Rows are points. The ring and each string are closed loops that go straight from each point to the next, and from the last back to the first. Before rounding, they use only three directions, however many columns there are. How many times does the string pass through the ring? Passing back the other way cancels.

Ring (9 x 3):
[[ 51 -10   9]
 [ 49   4   0]
 [ 33  18 -14]
 [  8  14 -23]
 [ -5   3 -23]
 [-13 -15 -14]
 [ -3 -34   6]
 [ 14 -38  14]
 [ 38 -30  16]]
String (18 x 3):
[[ 21 -52  31]
 [  7 -29  37]
 [ 11 -12  14]
 [  5 -20  20]
 [ -5 -46  26]
 [  1 -60  11]
 [ 18 -38 -10]
 [ 15 -21   5]
 [  8 -17  29]
 [ 14 -30  37]
 [ 19 -16  14]
 [ 31 -33  -7]
 [ 42 -44  11]
 [ 45 -42  31]
 [ 30 -22  30]
 [ 24 -17  16]
 [ 29 -31   1]
 [ 32 -44   1]]
Times through: 1

Ring (10 x 9):
[[ 46 -12  -5   9   4 -16  -1  -2  -5]
 [ 37   8   3  18   2 -24   2   1  -9]
 [  8  28  14  24  -3 -23  -1  -1 -15]
 [-10  30  18  22  -7 -15  -5  -4 -17]
 [-29  22  20  15 -10  -2 -10 -10 -17]
 [-36  -1  15   2 -10  15 -16 -17 -13]
 [-22 -24   4  -7  -8  23 -18 -20  -8]
 [  0 -37  -5 -11  -4  21 -16 -18  -4]
 [ 22 -38 -11  -9   0  12 -12 -13  -3]
 [ 41 -28 -11   0   3  -3  -5  -7  -3]]
String (21 x 9):
[[ 12 -23   3   1  -1   7 -10 -12  -4]
 [  4 -13  -8  -2  -5   5 -12 -11 -11]
 [  8 -26  15   3   0  10  -9 -14  -1]
 [ -2 -42  10  -7  -1  24 -15 -20   1]
 [-16 -48   4 -15  -5  35 -21 -25  -1]
 [-25 -37  -6 -17  -9  33 -23 -23  -7]
 [-23 -19 -18 -14 -12  21 -21 -18 -15]
 [ -8  -7 -12  -4  -8   7 -14 -12 -15]
 [  1 -13  10   4  -3   5 -10 -12  -6]
 [ -4 -35  22   0   0  20 -13 -19   2]
 [  4 -22  17   4   0   9  -9 -14  -2]
 [  2 -19   0  -2  -4   9 -12 -13  -7]
 [  3 -16  -8  -3  -5   7 -13 -12 -10]
 [ 11 -22  13   5   0   6  -8 -12  -2]
 [ 16 -29   8   1   1   8  -9 -13  -1]
 [ 12 -17  -5   0  -3   3 -10 -10  -8]
 [ 12 -15 -21  -6  -5   3 -12  -9 -13]
 [ 27 -34 -29 -13  -2   7 -12 -10  -8]
 [ 46 -60 -24 -17   4  14 -11 -13   3]
 [ 39 -56   0  -7   6  14  -9 -14   7]
 [ 26 -42  11   0   4  11  -8 -14   4]]
Times through: 0

Ring (8 x 14):
[[ 28  -5   8 -19  15  17  24   1   1  28   5  -4 -16   0]
 [ 13  27  -6  -6  16  20  18  -8 -14  25   6  -9 -14  -5]
 [ -8  34  -9   9   8  17  -1 -16 -16  11   2  -8  -1 -12]
 [-19  18  -5  15  -2  10 -16 -17  -9  -2  -1  -1   9 -16]
 [-16  -6  -3  13  -8   2 -20 -14  -3  -7  -2   6  10 -14]
 [  3 -38   0   0  -8  -4 -11  -4   5  -2   0  12   3  -7]
 [ 20 -44   9 -14  -1   1   5   3  10  10   2  10  -6  -2]
 [ 29 -30  13 -21   8  10  18   4   9  21   3   3 -12   0]]
String (21 x 14):
[[ -3  36  11   0  12  27   8 -13  -5  17   0 -13   0 -12]
 [  5  13   4  -3   8  17   7  -9  -4  15   2  -5  -4  -8]
 [ 11  10  -8  -4  10  12  10  -7 -11  19   5  -3 -11  -5]
 [ 23  19 -23  -7  19  12  22  -5 -23  30  11  -5 -24  -1]
 [ 32  28  -9 -17  26  23  35  -2 -17  39  10 -12 -27   1]
 [ 28  22  16 -22  23  31  34  -1  -1  36   5 -15 -17  -2]
 [  8   5  27 -12   8  25  11  -5  11  17  -2  -8   1  -8]
 [ 11   1   6  -8   8  15  10  -5  -1  17   2  -3  -6  -6]
 [ 24   2 -23  -7  14   5  17  -3 -19  25  10   0 -22   0]
 [ 36  18 -30 -14  25  11  33  -1 -28  39  15  -5 -35   4]
 [ 30  27 -22 -12  24  17  31  -4 -24  37  12  -9 -29   1]
 [ 22  17 -31  -4  17   7  19  -6 -27  28  12  -3 -25   0]
 [ 13  14 -18  -2  12   9  11  -7 -18  21   8  -2 -16  -4]
 [ 12  45 -33   3  20  15  18 -12 -34  28  11 -10 -23  -4]
 [  0  51 -15   5  16  22  11 -16 -24  21   6 -13 -10 -10]
 [-12  42  17   4   9  30   2 -17  -2  12  -3 -15   7 -16]
 [ -8  21  18   1   5  24   0 -13   3   9  -3  -9   7 -13]
 [ -3  13   8   1   5  17   1 -11  -2  10   0  -5   2 -11]
 [-11  35   9   5   7  24   0 -16  -5  10  -2 -11   5 -14]
 [-14  55   3   9  11  28   2 -20 -13  13   0 -16   3 -15]
 [ -6  60 -14   9  16  25   9 -19 -25  20   5 -15  -8 -12]]
Times through: 2
